Every row gives one point. The window is the flat piece filled in between its corners: a triangle in 3 columns, a solid with four corners in 4, and so on. A path goes straight from each point to the next, and from the last back to the first. After which points does the path pass through the window?

Window (3 x 3)
[[ 32  55  -1]
 [ 14 -36 -39]
 [ -8 -22 -27]]
Path:
(1): [32 25 23]
(2): [19  7 27]
(3): [ 16  23 -45]
(4): [ -5 -16 -51]
(5): [  8 -35   7]
(6): [35 40 32]
(7): [ 23  55 -39]
(8): [ 27  62 -43]
(9): [43 37 14]
(10): [12  0 -4]
(11): [  9  24 -52]
(12): [  5  28 -38]
(13): [10  4  7]
(14): [16  6 29]
(15): [  4  29 -34]
(16): [ 23  50 -42]
Through the window after points: 2, 4, 6, 10, 16

Window (6 x 6)
[[-42 -31 -24  28 -14  -5]
 [ 11 -18  -7  34  55  11]
 [ 75 -32 -20   6  25  20]
 [-38  21 -49  13 -15  -2]
 [-34  23  31  -9 -62  -8]
 [ 24 -49 -21 -14  71  18]]
Path:
(1): [ 31 -28 -12  -9  36 -51]
(2): [-15  -4  -6 -13 -39 -32]
(3): [-28  -7   3 -12 -49  25]
(4): [ 25 -11 -19  20  12  59]
(5): [ 44 -31 -25   2  29 -45]
(6): [-14   1  29  -6 -27 -57]
(7): [-27  -1  29  -2 -49  45]
(8): [-19 -23  -7   9  14  47]
(9): [-10 -23 -23   1  28 -43]
(10): [-28  -5 -24  12   4 -49]
(11): [-47  -7 -16  14  -5  45]
(12): [ 10 -35   3  15  42  73]
Through the window after points: 4

Window (9 x 9)
[[ 12  21 -55  20  10  51 -85   1  13]
 [ 43 -77   3  23 -16 -20  41  31  -7]
 [ -1 -80 -36 -10 -28 -41   1  14   5]
 [ 40 -61  15 -29  -1 -66   4  50  -4]
 [  4 -66  -1  17  36 -50   8   8 -12]
 [-28  46 -50 -60   6  10  59  -3  -8]
 [  1  61 -34 -43 -13  17   7 -68   6]
 [-40   5   3  -6 -12  78 -58 -19  12]
 [-35  25  -7  37 -33  16 -42   5  16]]
Path:
(1): [ -4 -35   1  -7  11 -19  26   2  38]
(2): [  2 -12  -4   6  10   5   7   8  55]
(3): [ 12 -13  -7  13   0   6 -11   9 -27]
(4): [ 15 -39  -7  16 -27  -5 -54   5 -55]
(5): [  9 -53  -6  14   9 -10 -28  14  52]
(6): [  8 -31 -14   3  15  -9   3   7  58]
(7): [ -1 -11 -10  -4 -41 -18 -20  11 -54]
(8): [ -4 -34 -34 -11 -35 -13 -27   8 -76]
(9): [  2 -59 -29  -3  -8 -27   5   8  54]
(10): [-12   7 -31 -30   3   4  21 -10  26]
(11): [ -8  15 -37 -28 -25   2   8 -10 -46]
(12): [ -7 -36   2   8 -19 -20   0  17 -64]
Through the window after points: 6, 8, 10

Window (12 x 12)
[[ 45 -66 -43 -50  68 -20 -40  -2  59 -24  47  35]
 [ 44   3 -13  10 -35  -6 -10  26 -29  20  12 -21]
 [-10 -47 -29  38  76 -51  -4   7 -31 -70  39  16]
 [  8 -46  44   5 -21 -23 -30  -2  -1  22  10 -26]
 [ 21   2  43 -27 -50  13   6 -10  -9 -27 -49 -25]
 [ 47 -17 -12 -27  26 -12 -89  23  -3  28 -14 -20]
 [ 19  30  61   7  -5 -14 -11   4  40  31 -16 -36]
 [-27 -58 -67  -3  71 -31  12   8 -36  -3  17  32]
 [ 60 -15  51 -13  32  -8 -19  30 -34  50  10 -31]
 [-17   5  13 -40 -16  48 -32 -23  16 -41  24  19]
 [ 48   1   3 -16   2  -9 -38 -59 -11   8   8 -33]
 [  3  28  23 -95 -48 -10 -36 -18  18 -26  15 -12]]
Path:
(1): [ 11 -19   6 -18   8  13 -12   4  25   7  13 -80]
(2): [ 27   3  32  -3  -4 -25 -25 -10   3  12  -5  10]
(3): [ 30   4  22  -9 -20 -29 -26 -13 -31  15   2  51]
(4): [ 26 -16  -8  -6   4   4 -14   4   6   1   8 -63]
(5): [ 15  -6  14 -27  -4  -1 -18  -3   0   0   5 -54]
(6): [ 32   9  37 -12 -24 -21 -45  -2 -24  19  -2  51]
(7): [ 24   0  23  -7   7 -28 -25   0 -12   5  -2  22]
(8): [  0 -22  -3 -26   7  10 -13   3 -12  -3  22 -91]
Through the window after points: 1, 3
